Each row is a point. Examples show where two turns around zero, p and q, send a point. Write where each new point lands after one turn and then the other. Backwards means that the second turn is done in reverse. Each puzzle has new turns, and all numbers are rounded.
In the rows, 128 means zero.

Turn p:
[ 98 169  87] -> [152  86  84]
[153 115 131] -> [128 156 134]
[ 88 136 107] -> [147  87 124]
[142 124 181] -> [ 80 145 148]
[159  95 134] -> [133 167 151]
Turn q:
[140 122 137] -> [115 118 127]
[ 46 122 154] -> [193 125  72]
[166 153 108] -> [ 95 153 156]
[167 131 130] -> [ 92 125 142]
[121 111 112] -> [144 118 143]
Where do these land?
q, then p backwards: [ 62 112  96] -> [124  95  61]
q, then p: [135 156 130] -> [124 108 108]
q, then p backwards: [139 128 153] -> [126 153 139]
p, then q backwards: [176 116 133] -> [125 176 115]

Turn p:
[142  81 173 129] -> [ 84 120 101  87]
[111 160 154 116] -> [123 171 144 129]
[104 166 114 146] -> [145 151 133 169]
[103  86 102 116] -> [162 112  91 107]
[180 147  98 133] -> [125  86 171 148]
Turn q:
[169  93 186 147] -> [118 112 135  49]
[141 166 106 113] -> [107 115 103 161]
[ 92  92  85 122] -> [187 138 142 155]
[114 124 152 115] -> [118 126 157 123]
[124 165 112 143] -> [110 149 104 151]
Where do these land?
p, then q: [122  67 122  98] -> [159  72 131 153]
p, then q: [139 165 112 101] -> [ 94 120 135  93]
p, then q: [ 93 118 161 148] -> [127 146 108 174]
q, then p: [174 178 133 154] -> [197 132 109 143]
q, then p: [111 111 112 139] -> [113 119 152 136]

Turn p:
[168 135 116 136 114 108] -> [119 103 139 114 140  92]
[ 89 126 182 127 115 199] -> [167 149 111 179 164 187]
[146  92  85  98 153 103] -> [ 75 132 151 132  85 106]
[133 125  96 130 105 113] -> [114 134 114 122 126  91]
[ 73 152 114 160 121 185] -> [163 134  54 153 124 154]
[109 111 146  93 151  88] -> [117 164 168 106 105 145]
[145 108  91 172 142 104] -> [ 82  99 103  98 120 116]
[125 150 183 125 102 144] -> [173 136 143 134 171 144]
[165 152 140 112 147 109] -> [142 101 170 115 118 117]
Turn q:
[112 156  96 122  63  88] -> [119 147 165 118 120  51]
[120 127 125 157 106 164] -> [157 127 143 143 166 125]
[182 114 112 138 166 151] -> [108  81 125 165 129 167]
[ 81 146  66 119 154 118] -> [154 159 145 168  68 116]
[111 163 128 110 151 124] -> [119 161 105 145 109 126]
[152 124 170 117 118 127] -> [107 117 103 100 153 131]
[171  88 189 155 125 118] -> [100  97 131  77 171 170]
[143 112 170 140 156 122] -> [110 126 116 105 140 173]
[ 80 123  96  94 114 140] -> [177 138 119 133  96  93]
Where do these land?
q, then p: [ 84 102 121 143 111  97] -> [158 132 178 135 151 114]
q, then p backwards: [112 136 176 125 159 145] -> [ 77 118 143 157 122 137]
q, then p: [195 124 144 123 134 144] -> [ 85 148  98 141 104 163]
p, then q backwards: [157 112  97 111 169 142] -> [162 125  84 117 149 105]
q, then p: [132 178 142 109  74  88] -> [150 170 142  68  89 122]
p, then q: [ 99 113 108 172 169 138] -> [184 109 133 153 121  97]
q, then p: [151 124 122 130 140 173] -> [ 92 101 106 134 127 143]
p, then q backwards: [ 94 136 116 111  67  98] -> [ 78 171 151 116  93 124]
